Each row is a point. The window is the flat piece filled in between its corners: a triangle in 3 columns, a solid with four corners in 4, and so on. A path goes straight from each point to the next, and from the last back to the first. After which points does the path pass through the window?
In the rows, 128 means zero.

Window, 4 rows:
[[112 158 169 163]
 [112 142  96 149]
 [196  67 111 125]
 [139  76 117 138]]
Path:
(1): [125 146 125 171]
(2): [122 133 113 192]
(3): [113 147 126 130]
(4): [147 107 118 118]
(5): [172  89  99 169]
(6): [168 100  97 184]
(7): [158 108 118  82]
(8): [ 90 135 129 100]
Through the window after points: 2, 4, 8

Window, 8 rows:
[[112  43 105  88  93  49 122 135]
 [123 117 153 129  54 142 107 186]
 [128 155 102 118  77 128 149 163]
 [147 136 176 124  85 106 164 176]
 [147  96 128 154  92 151 158 150]
 [111 141 128 170 182 102  87  53]
 [177 146 118 135 204 128  64  56]
 [114 139 145 109 191 154 108  67]]
Path:
(1): [145 119 165 114  63 140 119 108]
(2): [102 114 116 139 128 122 113 206]
(3): [127 106 123 141 148 111 127 175]
(4): [142 155 154 123  68 138 134 100]
(5): [131 132 146 131 129 121 102  48]
(6): [115 123 118 146 177 111 102 118]
(7): [128 113 114 144 173 108 120 129]
(8): [149 131 135 110 120 115 131  97]
(9): [149 130 123 122  97 137 117  80]
(10): [121 117 119 146 151 129 120 145]
(11): [131 140 125 157 160 117 100 162]
(12): [158 149 135 101  84 161 118  68]
Through the window after points: 1, 3, 5

Window:
[[ 86 123  92 179  75 134 117 112 142]
 [ 48 116 153 137 149 144 162 113 144]
 [107 134 204  54 121 131 158 130 143]
 [153 130 136 137 167 113 124  82 115]
 [ 61 115 121  94 141 106 166 143 117]
 [123  86 148 149 110 151  85 160 139]
 [182 198 246 129 177  60 130 149  77]
 [ 88 137  61 145 148 161 129 118 188]
 [106 144 137 144 128 128  53 115 120]]
Path:
(1): [101 155 100 107 133 180 124 129 103]
(2): [ 90 160 122 121 121 188 184 111  93]
(3): [ 89 109 130 118 143  86 118 132 135]
(4): [114 132 151 150 120 101 118 125 148]
(5): [106 170 130 151 114 150 141 122  60]
(6): [126 122 141 142 130 170 102 142  94]
(7): [ 87 124 143 135 120  83  70 120 174]
(8): [110 114 150 134 127  98 102 117 147]
(9): [116 136 157 121 145 157 130 145  77]
(10): [126 171 113 131 137 159 145 117  82]
(11): [101 133 156 141 163  75 116 113 187]
(12): [102 119 135 128 134 131 126 128 171]
Through the window after points: 2, 4, 6, 12

Window:
[[107 150 107  70 122 122 134 124 198 139  75 136]
 [121 217 120 166  71  83 163 110 122 124 171 133]
 [163 100 121 162 154 194  69 156 161 130 112 106]
 [138  43 151 125 161 147  74 106 160 119 104 144]
 [136 198 108 100 117  62 179 108 101 100 130  83]
 [121 153  89 130  92  99 113 213 178  70 126 159]
 [143 219 121  97  95 113 138 103  92  93 118 151]
 [111  65  99 110 114 177  71 119 128 135 122 108]
 [140 130 157  27 121 107  82 128 173 155 127 110]
 [108 160 143 168 100 140 169 208 102 113 141 148]
 [ 94 114 120 147 187 181  81 123 128 110 161 126]
 [158  71 108 139 158 213 123 115 141 109 177 137]]
Path:
(1): [140  98 105 137 153 144 110 139 135 144 126 147]
(2): [118  94 166 122 149 193  73  96 164  65 146 101]
(3): [124 141 141 128  99 167 113 148 165  73 127 105]
(4): [130 130  88 121 121 111 103 145 128 138 129 149]
(5): [121 148  94 133 139 124 115 162 117 147 129 162]
(6): [106 139 171 129 111 163 149 136 149  74 140  92]
(7): [112 165 156 123  97 144 133 128 142  64 134 101]
(8): [140 138 114 127 148 116 122 153 130 138 128 153]
(9): [154 136  75  99 152 135 125 143 108 145 123 156]
(10): [106 131 163 111  93 132 100 143 180  69 128  99]
(11): [117 122 138 144 139 195  88 114 162  73 145 101]
(12): [113 108 110 120 172 112 105 140 116 151 132 159]
(13): [147 155  81 154 140  96 130 167 110 183 147 145]
(14): [103 144 153 115  84 148 126  98 153  71 127 120]
(15): [111 138 158 120  95 136 119 133 142  82 117 121]
(16): [144 121  93 125 172 143 125 146 120 193 153 139]
Through the window after points: 1, 3, 5, 11, 13

Window:
[[ 97 182 113 104 200  48 124 118 128  77 125 150  60 115]
 [146 109 126  46 149 164  94 145 134 168 131 110 178 150]
 [181 105 127  91 118 142 114 105 105 124 176  98 146  87]
 [102  69 241 177 143  93  57  96  94 140  73 123 137 145]
 [186 159 199  67 101 150 113 173 139  73 161 158 147  94]
 [108 176  95 120 108 175 111 135 106 151 122  95 171 117]
 [134 141  90  99 100  88 123 160 125 122 132  72 139 123]
 [161 217 102 144 115 156  50 118  89 189 129  86 144 158]
 [161 144 113 101 130 110 118  69 115 123 119 205 147 127]
 [ 89 172 120 103  87  95 158 152 243 138 194 103 123 100]
 [156 149 196 188 131  98 185 156  98 142 141 157 112 112]
 [143 187 157 104  90 127 164 128 100 130 168 109 122 136]
 [139  75  71 124 105 135 132  63 211 173 108  66  55 135]
 [107  74 120 131  94 120 105 128  97 139 150 145 113 126]]
Path:
(1): [130 157 143 100 108 117 121 137 136 156 127 115 118 110]
(2): [147 132 133  85 105 115 107 122 135 165 113 102 111  93]
(3): [126 131 130 150 125 155 128 140 109  92 183 101 162 152]
(4): [130 141 128 129 154 114 118 115 138 105 131 108 115 147]
(5): [129 135 140 108 126 100 118 115 120 146 129 132 104 104]
(6): [135 156 114  67 105  98  91 133 121 183 105 126  95  74]
(7): [145 146 111 141 137 136 147 112 154  99 163 109 121 156]
(8): [144  89 157 166 126 138 114 121 140 103 160 108 143 198]
(9): [126 162 141  85 109 118 118 120 133 162 128 131 115  70]
(10): [122 125 159 117 113  94  84  98 113 159  93 146 129 104]
(11): [147 110 163 147 159 134 122 106 114  92 143 141 148 175]
(12): [129 151  88 106 117 119 130 135 155  92 175 107 119 135]
(13): [163 178 143  73  93 119 135 154 100 198 112 131 137  72]
(14): [140 123 133 121 118 111 112 110 145 165 109 112  91 115]
(15): [124 112 122 147 131 131 135  99 146 109 144 101 124 153]
(16): [146 146 137 153 140 135 125 119 137  79 172 130 146 189]
Through the window after points: 4, 10, 14

Window (14 x 14):
[[153 146 121 103  86 113  76 119  74  75 167 143 125 166]
 [166  92 100 135  94  89 149 135 129 111  45 121 169 132]
 [146  92 137 105  86 156  79 134 130 146 175 128 141  54]
 [102 123 177  72 125  88  87 151 104  90 109  56 140 128]
 [154 185  71 172 151 115  72 184 119 149 132 109 127 119]
 [147  61 118 124 159 157 140 110 158  98 124 101 188 109]
 [ 89 103 112 174 153 146  76  76 169 128 118 110 153 107]
 [126  95 153 129 111 193 106 158 105 132 151 152 116  89]
 [ 92 117 133 128  95 189 143 139 160 186 107  70 104 114]
 [179 106 137 179 106 119 193 137 125 155  95  78  78 126]
 [110  99 150 169 109 150 136 127 121 137 163 103 160 121]
 [126 175 194 122  84 180 162  83 111 102 134 151 179  82]
 [ 86  97 145 116  76 117 177 129 198  87  75  95 117 134]
 [127 115 103 113 123  88 169 149 146 149 113 173  90 188]]
Path:
(1): [140 104 149 129 123 152 118 131 177 164 121 126 132 140]
(2): [149  93 177 141  96 165 101 142 153 129 114 100 135 155]
(3): [ 91 128  95 105 114 118 175 109 108 127 128 149 118  87]
(4): [ 86 124  84 117 116 124 175 133  82 113 146 135 126 105]
(5): [186 115 181 128 101 144  67 131 161 127  99  93 118 130]
(6): [147 128 159 121 126 140  97 134 157 135 106 139 155 142]
(7): [ 87  97  84 152  88 122 172 101 107 107 130  93 116  80]
(8): [103 117 120 125 102 142 135 135 124 136 120  95 117 111]
Through the window after points: 6, 8

Window (14 x 14):
[[113 143 116 181 102 214 136 122 144 101 110 116  62 130]
 [ 91  92  90 108  94  95  94 152 145 153 125 135 162 158]
 [172 125  98 101 133 107 104 142 164 105 118 141 123 140]
 [127  92 130  89  95 127  95 167 136 137 110 107 162  77]
 [112 151  77 119 129 138  76 176 109 132  59 126 117 127]
 [114 196 185 149 125  83 203  73 116  46 151  95 167 135]
 [137 171 163 114 114 199  99 146 116 136 121 111 104 162]
 [122 102 118 147 156 116  66 162  94 105 133 138 132 133]
 [149  87  79 134 141 151 105 191 114 101  81 119 164 175]
 [155 173 153 174 143  68 221  58  71  73 162  35 111 160]
 [108  95 159 109 135 107  88 171 176 141  72 117 130 137]
 [140 119 136 121 140 150 159 110  98 125  90 159 108 144]
 [125 158 130 142 165 154 162 146 149 149 135 120 130 122]
 [150 170 163 134 118 142 202 189 114 104 130 151  62 152]]
Path:
(1): [114 112 124  93 127 148 114 174 135 114 107 132 129 128]
(2): [ 88 128 110  96 152 135 128 122 119  91 136  86  96 147]
(3): [192 166 151 182  95 133 165 154 110 121 109 164 162 141]
(4): [162 157 129 189  86 156 126 136 130 119  91 151 126 123]
(5): [106 131 132 125 140 156 148 144 133 103 125 104  89 146]
(6): [106 107 110 100 144 145 137 118 134  87 104 108 110 136]
(7): [152 165 156 179 105 163 117 170 125 161 109 141 115 142]
(8): [124 150 186 187 107 114 133 153 166 182  84 147 166 141]
(9): [116  98 117  88 146 126 101 157 136 102 104 109 107 137]
(10): [120  78  96  77 150 167 127 138 134  69 143 110 100 135]
(11): [134 166 147 175 114  75 131 150 129 171  86 132 167 129]
(12): [160 139 126 195 105 131 103 151 148 146  86 141 159 140]
Through the window after points: 4, 6, 8

Window (14 x 14):
[[224 146 181 165  75 137 162 163 138 121 168 107 147 123]
 [134 135 204 150 199 131  82 142 156 127 124 125 142 129]
 [159 131 154 196  74 108 132 119 132 174 130 120  95 132]
 [155  29 122 143 146 175 133 105 169 155 101 104 119 104]
 [114 113 103  56 120  91 155 119 200 154 150 101 139 161]
 [115  79 163 181 142 112 206 131 201 117 101 124 175 140]
 [183 126  81 113 105 115  68 133 243 146 157 198 118 153]
 [140  55 135  69 136 137  73 152 174  67  92 111 192  93]
 [152 139 160 118 141 159 141  57  78  85  82 104 194 128]
 [139 197  76 145  83 156 171 124 103 131 123 158 140 103]
 [ 83 144 114 120 119 184  87  94 127 108 157 128 122 131]
 [190 152  82 173  98  84 126  90 194 104 148 101  84  59]
 [184 129 193 182  94 142 177 144 156 124  78 137  75 139]
 [140  98 159 142 148 131 143 164  98  83 134 126 142 154]]
Path:
(1): [183 140 102 193 121 148  90 152 162 149 108  86 141 175]
(2): [150 126 109 157 116 135 134 130 152 144 121  99 120 154]
(3): [149 127 177 124 119 117 162  87 151 127 151 167 126  91]
(4): [158  94 145 137 131 146 134 114 156 136 132 144 123 112]
(5): [146  95 122 149 123 149 132 127 167 130 113  99 140 130]
(6): [163 115  92 188 137 122 122 137 151 106 116  86 159 167]
(7): [155 135 154 136 105 115 136 106 154 130 137 132 103  90]
(8): [165 109 176 135 113 114 167 125 169 120 122 148 115 112]
(9): [168 117 137 161 127 123 136 151 155 126 119 100 160 143]
(10): [173 125  96 147 116 123 112 122 179 125 128 106 145 146]
(11): [151 127 169 133 108 104 163 126 167 110 157 162  86  68]
(12): [127 117 185 113 145 129 122 122 145 136 160 160 135 108]
(13): [160 124 128 143 154 135 117 141 179 101  97  99 147 141]
(14): [152 115 130 155 125 136 128 144 194 127 125 125 145 154]
(15): [145 106 147 129 137 111 129 116 177 123 126 155 140 112]
(16): [157 124 153 145  97 122 152 117 141 129 140 136 119 103]
Through the window after points: 4, 6, 10, 14, 16

Window:
[[162  68 130 195 135 131 117 142 113 120 130 120 183 113]
 [128 128 153 160 112 149  95  99 146 106 114 179  49  77]
 [144 121 141  73 105 124 141 172 132  73  78 152  93 110]
 [ 60 113  98  95 155 164 199 174 162 143  78 121 120 179]
 [109 120 214  77 121 147 122 122 115  87 219 115 167 160]
 [165 114  77 135  89 112  88 159 142 154 103 165  91 131]
 [152 137  82 159 126 160 155 154 117  58 163 153 190 136]
 [101 179 157  98 124 165  84  93 136  96 120  94 139  61]
 [113 132 135 156 134 128  96 147 103 103 142 134 107 149]
 [150 142 104  93 153 135 161 190 128 122 201 106  97 104]
 [127 100 111 147 134  69  92 135 156 141 145 133 105  70]
 [129 106 105  97 168 118 176 163  97 142 155 168 105  79]
 [202 146 112  97 144 135 201 101 100  37  81 166  89 101]
 [163 169 172 154 120 113 177 137 104  93 132 145 118 111]]
Path:
(1): [142 131 120 120 151 135  92 166 143 121 139 155 116 116]
(2): [132 118 116 122 115 137 154 129 121  94 140 132 112 104]
(3): [ 78 112 119 118 101 114 193 123  93  77 122 116  95 143]
(4): [167 142 130 105 160 154  97 183 158 128 121 151 123 108]
(5): [128 141 148 103 172 124 121 163 153 116 134 149 120 133]
(6): [133 104 127 134 107 119 153 127 103 112 153 131 124  93]
(7): [118 101 112 126  96 138 151 126  95  96 128 137 118  96]
(8): [146 168 166 112 205 130 133 162 175 112 137 134 111 135]
Through the window after points: 3, 5

Window:
[[133 178 127 113 123 155 123 190  20 142 116 178 148 147]
 [117 121 130 152  96 123 167  80 137 144 155 132  69 112]
 [157 178  80  94 113  97  91 104 150  96 110 166 113 140]
 [ 86  92  94  97  89 119  99 118  87 137 123 225  88 193]
 [127 123 129 105 128 155 142 116 145 163 100 122  97 147]
 [150 112 166 160  99  96 170 119 134 105 130 133 192 144]
 [150 149 147 100 133 159 113 121 188 102 148 171 149 141]
 [ 78 135 106 103  87 130 116 136 175  49 131 141 130 186]
 [137 155 107 128  90 211 129 118 175 109 125 152 161  91]
 [112 148  98 157 143 102 141 157 125 168 149 123 153 100]
 [178 155  87 139 110 129 135 181 146 130 154 173 167 154]
 [ 85 116 127  72  77 149 149 150 122 122 150 121 138 117]
 [199 151  79 146 155 154  66 123  96  85 121 116 125 116]
 [132 154 198 122  97  74 114 206 200 134 110  92 157 122]]
Path:
(1): [108 174 104 133 109 146 102 140  99 131 150 120 165 170]
(2): [163 138 117 131 133 132 121 146 106 114 118 151 132 114]
(3): [112 133  93 107 132 155 153 141 158  95  94 166 141  89]
(4): [160 171 142 146  60 186  94 121 155 138 169 125 159 150]
(5): [109 143 113 118  93 139  97 107 134 124 146 120 151 172]
(6): [116 135 117 111 110 129 141 163 154  66 119 163 126 144]
(7): [132 139  89 116 143 102 153 166 168  86 107 147 103 116]
(8): [102 149 149 110  55 162  86 111 148 108 147 135 170 179]
Through the window after points: 1, 3, 5, 7

Window:
[[125 155 146 172  93 163 178 153  94 152  97  66 119 137]
 [147 134  91 104  99 113 159  85 123 105 149 154  91 160]
 [158  95 115 103 179 179  71 147  91 133  86 102 132 106]
 [133 166 132 112 118  81 153 153  73 102 139 160  96 171]
 [171 120 228 149 138 170  72  85 121 192  61 101 146  95]
 [118 143 117 210 114  80 166 137 113 156  73  99 134 142]
 [ 96 172 128 116 112  92 149 111 133  87 153  91 135 201]
 [164  91 128 100 123 149  44 167 134 103 165 128 103  98]
 [155  92 171 103 177 173  94 158 148  97  82 121 104  61]
 [148 178 171 178 162 179 102 121 153 188  80 114 115 136]
 [143 170 167 141 158 150 121 118 131 199 103  91 158  66]
 [150 151 123 143 124 129 143 104 103  45 197 155 148 173]
 [142 124 142 188 165 104 170 140  93 174 111  39  79 131]
 [120  89 132 111 133 120 157 145 121 134 161 165 128 173]]
Path:
(1): [187 141 159 134 153 117 144 156 148 171  60  91 150 144]
(2): [119 126 129 164 138 143 127 116 104 135 132  98 105 125]
(3): [117 125 155 152 154 144 130 117 100 139 100 124 109 105]
(4): [174 135 134 144 131 128 117 158 152 125  98  96 137 137]
(5): [163 136 139 120 112 128 128 152 114 101  87 117 143 149]
(6): [114 132 126 144 143 126 126 118 118 139 144 133 115 130]
(7): [ 54 139 155 175 161 116 134 124 134 192 184 179 104 100]
(8): [227 146 119 112 116 163 121 116  98  32 105  88 154 191]
(9): [214 141 158 145 166 142 130 140 141 127 121 135 126 162]
(10): [ 83 111 130 134 108 127 108 126  91 127 123  97 102 111]
(11): [110 126 154 179 130 144 110 108  89 131 110 112  87 124]
(12): [175 118 144  97 155 130 131 169 159 120  93 118 147 101]
(13): [168 135 139 120 130 132 125 133 136 152 114 114 125 134]
(14): [ 99 119 165 182 152 169 121 111  63 103 128 137 118  97]
(15): [130 128 127 124 136 142  96 125 103 118 143 125 104 119]
(16): [186 122 141 128 132 136 136 165 127  98 119 115 160 160]
Through the window after points: 3, 7, 11, 15

Window, 14 rows:
[[ 87 149 117 172  96 193  89 163 135 196 150 180  53 102]
 [ 75 165 123 157 153 142 113 160 127 249 167 136  85 104]
 [104 103 156 133 105 119 124 121 146 100 152 103 102 175]
 [108  59 160 135 128 194 141 114 121 135 103  90 104 179]
 [144  84 131 109 102 104 180 120 141 129  85 138 135 118]
 [178 125  94 126 164 119 138 119 135 124 105 167 142 160]
 [145  94 119 187 144 103 133  94 150 118  91 139 189 110]
 [200 106  98 155 120 120 186  87 111 103 140 120 180 115]
 [128  79 174 101 122 172 121 150 154 123 147 115 165 140]
 [185 141  95 168 113 135 189 128 185 106  68  99 171 145]
 [ 69 180 132 126 123 167  83 139  90 175 123 128 103  94]
 [107 149 124 126 110 175  63 107 159 222 140 118  61 103]
 [116  54 101 118 134 147 119 154 139 102 125  77 122 127]
 [180  85 191 140 141 114 110 163  98 118 124 107 101 130]]
Path:
(1): [141 126 108 115  71 132 102 138  98 176  93  96 164 168]
(2): [137 103 141 150 164 138 165 113 171 110 126 130 114 114]
(3): [141 122 147 140 150 153 136 115 142 125 127 104  80 113]
(4): [125 116 116 122 105 148 119 145 129 155 132 124 135 150]
(5): [119 101 118 145  94 154 129 161 118 185 115 115 138 152]
(6): [113 109 152 137 151 157 130 105 142 124 130 124  87 130]
(7): [127 179 138 164 176 137 132  95 160 104 173 132 101  98]
(8): [133  78 126 123  73 158 118 151 112 192  96 128 133 146]
(9): [147  83  86 155  85 135 119 122 130 169 114 118 146 163]
(10): [136 137 150 140 135 141 142 135 152 117 117 111 115 126]
(11): [101 107 115 125 145 148 127  99 159 111 133 140  94  82]
(12): [133 116 136 168 106 138 121 141 128 162 115 133 135 147]
(13): [157 111 125 153 109 129 138 141 154 141 112 107 141 150]
(14): [106 180 116 138 176 164 172 106 129 105  99 136 105  83]
(15): [111 146 134 149 152 186 106 130 152 138 140 157  58  97]
(16): [125 121 115 154 105 129 125 133 133 187 125 120 138 129]
Through the window after points: 5, 9, 11, 13, 15

Window (14 x 14):
[[ 76 160 133 154  70 105 175 178  82 117 116 140 153 116]
 [111 149 131 131 165 157 103  93  74 140 103 135 108 132]
 [ 52 162  96 141  70 125 147 159 160 127 120 100 169 104]
 [ 97  69 122 175  87  87 163  80 103  89 149  97  95 117]
 [ 91 172  98 111  74  93 209 138 120  90 143 141 144  89]
 [161 136 114 141  89 143  93 157 136 142 117 142 134 131]
 [149 152 143 131  97 150 162 129 143 122 115  76 148 112]
 [148 159 151 107  66 107 119 139 133 144 178 110 159 115]
 [122 122 156 139 132 113 147  61 167 165 104 124 191 119]
 [117 188  79 137 112  99  93 153  80  79 126  99 115 166]
 [134 171 149 170 168 128 125 102 125 113 114 101  72 144]
 [ 96 125 139 166 152 198 171 131 102  92 131 163 134 139]
 [130 172  97 196 107 161 148  69 119 134 123 177 187  78]
 [105 106 162 153 165 149 167 158 146 105 120  96 146  86]]
Path:
(1): [117 150 144 146  96 127 151 137 149  92 133 122 148 108]
(2): [128 146 183 106  44 107 105 118 114  81 103 106 138 123]
(3): [ 86 152  63 185 153 140 192 139 140 141 148 123 150 113]
(4): [149 147 108 154  99 128 175 154 126 145 167 102 124 115]
(5): [ 54 129 146 119 100 116 143  77 122  80  79 162 190 107]
(6): [101 147 151 120  74 116  80  99 117  95 103 122 129 114]
(7): [125 148 114 153 131 132 153 114 124 140 124 131 155 123]
(8): [102 127  84 148 159 138 180 114  83 175 106  83 127 132]
Through the window after points: 6

Window:
[[ 80 110 178 152  62 148 123 186 127 132 198 123 140 157]
 [147 115 131 118 189 148 100  85 128 141 114 142 107 158]
 [126 162 167 193  96 112 159 149 127 123 151 149 151 162]
 [ 77 146 162 197 124 145 129 206 121  93 130 125 155 176]
 [125 172 124 131 151 162 190 158 163 155 137  48 128  25]
 [ 98 153 173 114 133 138 150 140 142 119 114 119 115  25]
 [159  69  94 159 218 116 104  90 106 143 125 148 115  73]
 [136 125  80 130 172 131  87  92  56 157 115 152 110 111]
 [109  89 108 158 102 144 122  93 116 108 116 117 135 146]
 [172  72  91 104 179 140 134 124  75 130 100 183 131 116]
 [127 101 158 108 145 115 105 100  73 113 146 105 168 138]
 [158 120  75  91 204  76 119 112 114 108 114 135  83  91]
 [171 173 125 150 136 164 121 163 159 104 134  98 127  39]
 [105 104 136 142 143 162 136  94  71  88 180 147 122 156]]
Path:
(1): [128 121 105 110 161 135 130  91 107 125 144 147 149 119]
(2): [ 78 144 104 109 127 139 103  88 142 118 154 130 193 102]
(3): [153 114 155 139 150 131 125 141  91 114 133 108 124 118]
(4): [151 123 149 160 127 128 163 144  90 144 121 101  98 104]
(5): [ 87 146 113 113 144 157  80 127 147  92 150 149 168 142]
(6): [103 139  82 120 148 135 129  90 118 124 156 131 185 130]
(7): [167 106 137 152 169 133  85 137  45 162  86 139  40  85]
(8): [152 132 158 135 140 148 134 150 126 145 120  72  34 129]
(9): [100 139 122 148 148 125 120 125 128 102 149 142 177  87]
(10): [107 101  94 113 126 104 114 122 142 113 145 168 181 137]
(11): [149 103 133 148 153 163 135 114  83 127 108 121  97 117]
(12): [155 123 160 146 124 134 136 140  66 109  86 118  60 142]
(13): [117 115  85 132 170 140 121 116 152 132 173 126 189  89]
(14): [104 119 105 142 134 141 124  98 137 121 146 145 169 114]
(15): [142 103 141 149 145 144 129 126  77 102 135 116  89 132]
(16): [153  93 154 150 154 132 116 134  84 118 127 105  47  75]
Through the window after points: 2, 6, 10, 14

Window, 14 rows:
[[147 163 165  53  98 115 152 125 170 156  58  93 140  97]
 [158 159 129 128 123 105 143 157 102 114 123 140  98 189]
 [117  98 166 134 119 154 157 157  87 129 131  86  96 118]
 [121  43 102 105  84 119 106 158 119 162 111 153 160 105]
 [ 78 134 172  74  89 146 104 145 189 128 106 134  98 137]
 [ 90 186 157 102  96 130  37 180 154 132  78  97 108 174]
 [114 100 130 129 113  99 117 116  71 115 154  98  80  94]
 [104 159 106 168 136 139 142 112  77 148 128 115 104 106]
 [167  63 122 142 128 139 105 133 124 160 160 130 122 101]
 [ 93 177 237 114 101 119 108 163  61 141 192 120  97 136]
 [174  48  69  66 167 130 128 161  87 156 198 141 187 168]
 [151 183 126 101 109 159 140 154 113 100 108 118 114  89]
 [145 115 132 116  61 144 146  93  95 129 142  92 151 117]
 [128 121 159 152 155 132 132 126  83  81 135 128 137 127]]
Path:
(1): [120 114 131 121 103 110 151 147 107 134 141 115 140 114]
(2): [125 107 120 135 121 120 137 154 155 109 133 101 124 123]
(3): [147 134 134  83 102 147 114 122  58 153  97 149 126 121]
(4): [131 123 145  97 125 166 116 119  91 158 110 102 101 113]
(5): [132 133 139 113  90  99 141 165 157 103 134 127 145 124]
(6): [139 143  99 120 109  88 119 158 148 124 113 102 115  86]
(7): [131 118 190  94 109 207 120 119  85 139 137 135 128 157]
(8): [184 101 139 109 149 176  94  79  51 104 155 122  72 137]
Through the window after points: 4, 6
